Each row of a before or after table is a point. The points were changed in one or more steps. Then noise was added and the rows were shuffled. The steps act on how far a point lies along the listed directions, d1 being the first. Write out the steps. A step turns or swaps two directions, mirrors them in a line or flattens them onto one, adds a multiple of one to another, or multiplies one. Angles are multiples of 10 degrees, from the lower direction toward the higher: turns from -170 to 170, lines from 10 to 170 but not 90. Use the fewest steps. Two steps may share a direction if one is a turn and the other turns, adds or multiplies; they go together, in the order done. Otherwise the lowest direction goes first.
In the rows, zero is written as 128.

Directions:
(1): [ 57 136 132]
(2): [137 175 182]
(3): [131 182  80]
Before:
[[184 128 160]
 [111 108 150]
 [110 130  97]
 [116 164 151]
 [176 104 111]
 [128  81 103]
 [116 103 114]
 [136 120 105]
 [140  92 157]
 [116 111 148]
 [122 107 126]
 [148 186 113]]
After:
[[130  50 211]
 [146  94 131]
 [141 149  72]
 [155 139 111]
 [119 248  63]
 [173  73 141]
 [112  63 170]
 [138  97 144]
 [ 91 156 114]
 [134 133 207]
 [119  73 165]
 [176 138 157]]
Steps: turn d1 and d2 by -60 degrees; multiply d3 by 2.5

Directions:
(1): [128 120  38 179 124 168 152 100]
(2): [152  83 157 187 118 167 110 198]
Before, 9 rows:
[[120 125  35 171 128 148 165  90]
 [129 163 187  54 156  95 111 113]
 [105 148  85 112 132 101 116 103]
 [123 157  73 126 119 141 147 107]
 [169  72  81 219 125 194 142 136]
 [112 192  82  75 129  75 168  40]
 [141 105 176 105 133 124  83 181]
 [115 126 124 138 121 146 133 120]
 [112 150  34 135 131 115 165   9]]
After, 9 rows:
[[157  62 102 249 111 189 125 152]
 [116 122 145 134 122 142 127 133]
 [117 151 119  56 141  93 110 102]
 [120 117  80 166 124 135 111 142]
 [124 163  57 112 151 141 149  57]
 [145 124 116 164 111 162 125 170]
 [148  79 153 194 121 155 122 201]
 [148 112  39 221 107 177 163 125]
 [167  88 239 129 133 123  99 182]]
Steps: turn d1 and d2 by 100 degrees

Directions:
(1): [ 90 114 178 129 141  32  64 129 156 159 155 147]
(2): [164 140 104 155 112  85  83 153 144  47 107  51]
(3): [204 112 133 145 129  55 197 169  96 146 110 157]
(4): [227 159 137  78 153 146  68  95 128 132 155 158]
(5): [121 116  81  93 124  94 130  58 164 127  34 155]
Before, 14 rows:
[[ 61 110 229 148 142 132 133 169 107 218 231 170]
 [137 124 170 143 161 121 192 151  61 193 219 169]
 [133 115 159 124 105  84  77 161 141 114 155 109]
 [113 143 110 163  98 118 124 152 120  59 120  46]
 [ 95 140 127 126 131 107  93  76 172 128 133 125]
 [ 91 158 139 113 132 153  95 116 142  70 155  92]
 [171 123 177 151 121  61 100 176 132 106 144  78]
 [ 95 120 156 126 127  60 100 142 137  92 145  78]
 [143 114 132  94 134 179  67  62 170 139 118 127]
 [137 136 103  61 132 123  63 106 147 119  92 123]
 [ 94 120 211 147 118  70 115 197  71 162 242 116]
 [216 139 111  95 153  85  85  98 138 131 124 122]
 [103 174 127 137 113 172  29 113 139  45 165  31]
 [162 112 207 125 180 187 170 155  70 221 249 228]]
After (14 x 12):
[[106  84 103 210 112  37 147 187 139  40  88  53]
 [140 142 122  78 134 146  62 134 129 117 123 105]
 [109 124 176  73 154 106 104  92 127 156 163 156]
 [178 125 184  96 146  92  98 123 136 172 145 167]
 [104 113 110 180 129  37 176 147 106 104 123  85]
 [ 73 106 161 116 112  40 105 125 113 152 147 132]
 [133 186 135  71 140 230  56  46 127 121 163 135]
 [212 141 116 110 152  85  77 115 134 121 143 102]
 [144 145 143  79 137 184 139  84 104 179 154 174]
 [105 160 142  89 142 175 106  84 139 103 154 128]
 [142 116 129 130 115 174  67 105 163  90 125  70]
 [139 117 164  92 113 107  79 123 148 150 152 152]
 [ 96 147 138 127 132 131  95  92 166 126 163 119]
 [ 24  94 156 177 105  60 116 152 159 129 112  80]]
Steps: turn d1 and d3 by -10 degrees; mirror d2 and d4 in the line at 60 degrees; multiply d5 by 0

Directions:
(1): [ 57 109 108 101 133 106 103 153 156  86  68 177  88 182  76  36 130  89
 130 148]
(2): [ 49 157 177 175  88  84 112 107 180 180 158  92 176 172 104 134 180 137
  71 128]
(3): [106  83 101 202 103  81 153 138  95 151  91  64  86  59 149  64 161 148
 156  88]
(4): [122 145 214  61 183 125 176 164 116 108 129  91 165  57 105  83 145  86
  85 101]
(5): [158 145  86 105 140  65 156  59 113 172 137 159 139  92  51  88  79 192
  86 160]
(6): [153  92 135 122  61 150 129 234  78 124 103 142 154 152  67 146 133 198
  83 102]
Before, 11 rows:
[[159 162 142  75 182 153 153  81 129 112 155 138 153  97 159 167 111  78
  120 145]
 [103 119 114 100 144 121 128 124 140 124 114 170 131 159 103  89 123 110
  130 129]
 [ 92  75 105 157  98  90 119 126 102 128 116 118  98 149 139  84 155 144
  167 115]
 [125 139 176 148 152 137 142 114 127 155 130  74 111  75 165 145 161  80
  130 116]
 [115 125  94 225 101 150 137 110 151 150 134  72 125 154 188 156 125 130
  162 127]
 [127 127 149 168  69 157  95 141 141 161 154 112 177 186 125 195 145 162
  128 121]
 [126 113  67 117 147 122  77  76 173 122 119 207  81 203  89  85  87 118
  162 162]
 [102 140  95 146 123  83 103  87 152 154 118 137 111 138  97 105 134 140
  152 171]
 [162 105 108 136 123 114 184 156  75 145 137  83 135  58 104  97 130 175
  119 112]
 [ 88 118 139  85 178 101 135 126 134  86  65 158 101 124  98  55 103  90
  127 155]
 [ 50  99 116 163  52  56 120 159 142 129  86 126 108 160  42  55 148 148
   77 112]]
After, 11 rows:
[[136 142  61 201  98 188  96  95 175 138 148 132 119 228 191 211  93 131
  178 166]
 [136 159 213  83 183 164 142 124 137 130 143  96 136  88 155 158 150  52
  107 130]
 [189 143 147  52 163 167 176 165  88 111 166 128 176  95  91 144  99 146
   99 134]
 [ 95 112 110 116 141  99 138 126 131 136 109 150 125 139 108  73 132 119
  132 122]
 [124 134 151 130 164 109 189  98 105 128 123  66 131  26 170 100 155  81
  124 103]
 [115 109 118 213  45 152  80 135 138 171 141 109 153 202 137 197 152 177
  145 115]
 [ 92 139 124  84  80 103 102 136 165 111 122 202 139 222  16 114 101 136
   58 158]
 [125 113 103  96 113 134  86 106 127 108 141 194 120 218 126 153 106 141
  162 162]
 [ 91 123 159  75 191  89 154 129 127  85  68 146 112  95  85  39 110  87
  115 152]
 [118 145  73 148 113  98  86  73 159 159 132 164 107 167  96 133 114 149
  161 192]
 [116  81   9 204  98  84  69  53 160 160 102 182  45 197 111  69  98 164
  190 156]]
Steps: turn d1 and d5 by 10 degrees; mirror d2 and d3 in the line at 170 degrees; multiply d4 by 2
